Rows are points. Examples show where two turns around zero, p and q, send a point. Write where each new point lands after one turn and then the other. Backwards means that the second turn is done in reverse. Each puzzle has new turns, and all numbers are rounded.
In the rows, 128 means zero.

Turn p:
[147 162] => [116 165]
[138 111] => [147 124]
[129  97] => [152 108]
[ 97 143] => [ 96 115]
Turn q:
[139  81] => [93 95]
[137 134] => [138 123]
[101 149] => [132 162]
[135 147] => [148 132]
Where do these land?
p, then q: [122 146] => [126 147]
p, then q: [101 138] => [104 143]
p, then q: [161 101] => [155  95]

Turn p:
[108  76  98 115] => [123  65 126 114]
[114 130 135 118] => [118 128 143 125]
[178 144 142 114] => [153 166 111  99]
[110 137 146 159] => [132 136 145 164]
[130 152 120 134] => [116 145 116 137]
Turn q:
[135 130 102 126] => [133 126 102 123]
[114 153 117 145] => [121 150 112 149]
[132 120 154 160] => [147 127 154 155]
[166 118 133  65] => [134 118 136  55]
[114 111 117 162] => [133 111 120 165]
[107 136 145 110] => [100 136 144 122]
Where do these land?
q, then p: [129 144 169  93] => [112 156 171 110]
q, then p: [141 125 136 116] => [130 133 135 110]
p, then q: [137 157 129  82] => [ 84 151 124 104]
p, then q: [145 101 128 164] => [173 114 118 130]
p, then q backwards: [104 134 100 155] => [ 92 116 111 149]
p, then q: [139 125 115 167] => [158 123 105 147]
p, then q backwards: [102 110 118 118] => [113 100 134 117]

Turn p:
[159  96 134  99 164 106] => [187 110 111 115 139 113]
[156 143 136 142  95 134] => [127 153 151 146  99 120]
[154  98 120 141 118  99] => [145 123 128 107 101  92]
[113 142 151 178 143 182] => [ 86 108 118 194 127 130]
[ 87 139 117 140 140 131] => [ 91 122 110 122 146 139]
[116 133 132 109 114 120] => [127 137 145 114 141 135]
[140 149  97 132 122  89] => [128 165 107  97 111 121]
[112 108 102  97 131 145] => [134 100 131 104 130 163]
[114 144 164 116 124 146] => [123 133 151 154 158 137]
Turn q:
[147 132 129 141  79 107] => [150 120 109 127 108  82]
[115 123 136 149 142 121] => [105 131 138 145 124 125]
[138 163 139 121 143 126] => [118 152 121 113 155 121]
[173 150 198  77 111 121] => [173 178 163  76 149  90]
[102 102 115 146 122 136] => [117 110 129 146  97 144]
[113 127  79 121 145 112] => [112  84 112 132 148 146]
[131  86 118 155 160 155] => [129 129 144 180 122 165]
[105 126 123 120 126 123] => [115 114 131 115 120 135]
[128 142 114 120 123 151] => [135 134 105 118 128 146]
Where do these land?
q, then p: [117 101 164 165 132  90] => [ 98 141 147 125 153  74]
p, then q: [119 135 111 102 110 113] => [138 145 131  97 138 142]
p, then q: [150 120 125 140 135 149] => [141 123 118 147 109 116]
q, then p backwards: [140 111 131 119 144 131] => [130 129 144 108 123 139]
p, then q: [181 129 168 139 127 137] => [131 143 117 162 130  72]
p, then q backwards: [131 121 128 134 108 140] => [114 110 138 132 128 124]
q, then p: [ 91 152 136  96 124 152] => [135 128 152 122 145 180]
q, then p: [ 96 155  61 130 144 111] => [110  64 105  93 127 153]

Turn p:
[158  93 101 132 154 140  92 107 111] => [116  89 113 129 157 166  95 149 133]
[154 115 100 141  94 139 112 111 108] => [145  88 137 136 109 154 114 151 113]
[126 130 147  88  94 130 150 119 106] => [144 116 153  86 100 110 126 114 134]
[145 183 137 164 153 109 136 113 152] => [149 169 135 170 154 133 120  96 100]
[134  77 102 108 149  83 126 141 111] => [149 118  91 112 145 125 109 164 179]
[142 124 114 128 136 138 142 150 111] => [137 135 119 108 130 153 140 142 127]
[110 160 111 115 148 106 104 125 151] => [114 155 113 158 118 131 104 103 150]
[ 96 147 141 153 127 157 144 114 158] => [108 128 136 154 130 116 168  95 107]
[104 143 152 141 118 135 121 130 118] => [115 133 122 127 114 105 132 120  99]
[111 109 175 111 107 142 153 170 154] => [105 150 159 100 123  87 172 148 137]
Turn q:
[130 155 143 128 136 147 172 119 134] => [145 145 153 131 171 121 138 121 141]
[129  87 103 147 143 121 150 131 162] => [124  97 108 134 126 125 158 142 173]
[147 156 131 103 100 134 103  95 119] => [152 169 121 135 110 121 125 109  92]
[117  89 146 142 151 143 122 148 167] => [117  97 126 107 119 152 135 108 175]
[148  74  95 136 128 136 132 142 142] => [136 105  97 121 108 149 154 161 156]
[ 94 153 132 107 134 119 124 106 100] => [121 128 122 128 153 104 108 109  88]
[122 140 135 101 102 139 121 133  91] => [144 138 136 107 130 129 114 135  83]
[ 94 185 128 147 111 140  86 113  90] => [ 95 145 147 151 134 141 121 100  55]
[149  79 139 170 135 115 131 143 131] => [134  89 133 148 104 154 120 150 166]
[150  95 133 131 144 106 136 124 146] => [140 114 112 137 114 121 119 136 169]
[130 181 124 115 145 133  99 135  95] => [ 99 172 128 129 143 136  98 126  92]
[125 142 127 111 109 103 159 147 160] => [127 136 152 109 123  84 146 139 147]
Where do these land?
p, then q: [158  99 163 136  97 123 153 124 128] => [144 125 142 112 121 122  78 147 159]
q, then p: [158 132 134 130  95 107 119  86 109] => [164 127 136 142 121 139 108 156  86]
q, then p backwards: [111 120 131 113 108 109 111 117 153] => [ 92 137 138 117 107 128 137 117 116]
p, then q: [146 100 117 142 156 151 126 117 114] => [123 114  98 108 153 155 126 133 140]
q, then p: [121 138 152 129 114 114 133 129 156] => [139 126 149 135 134  95 118 119 130]
q, then p: [121 111  88 126 165 107 140 155  85] => [ 95 148  75 125 119 142 139 163 152]
q, then p backwards: [101 143  78 148 120 131 143 119 119] => [111 108 142 176 135 155 131 138 144]
p, then q: [ 97 126 103 109 164 165 143 130 132] => [138 118 106 120 166 113 173 108 128]
q, then p: [122 161 179  90 106 143 100 111 140] => [142 111 157 118 119 122  70  85 110]
p, then q: [136 106 154 145 103 129 116 144 120] => [117 114 144 108 120 124 100 155 125]
q, then p: [174 122 121 131 136 163 135 160 146] => [103 159 166 126 118 152 159 114 131]
p, then q: [ 90 179 117 138 171  95 117 145 136] => [ 92 162 121 179 139 114 163 122  97]
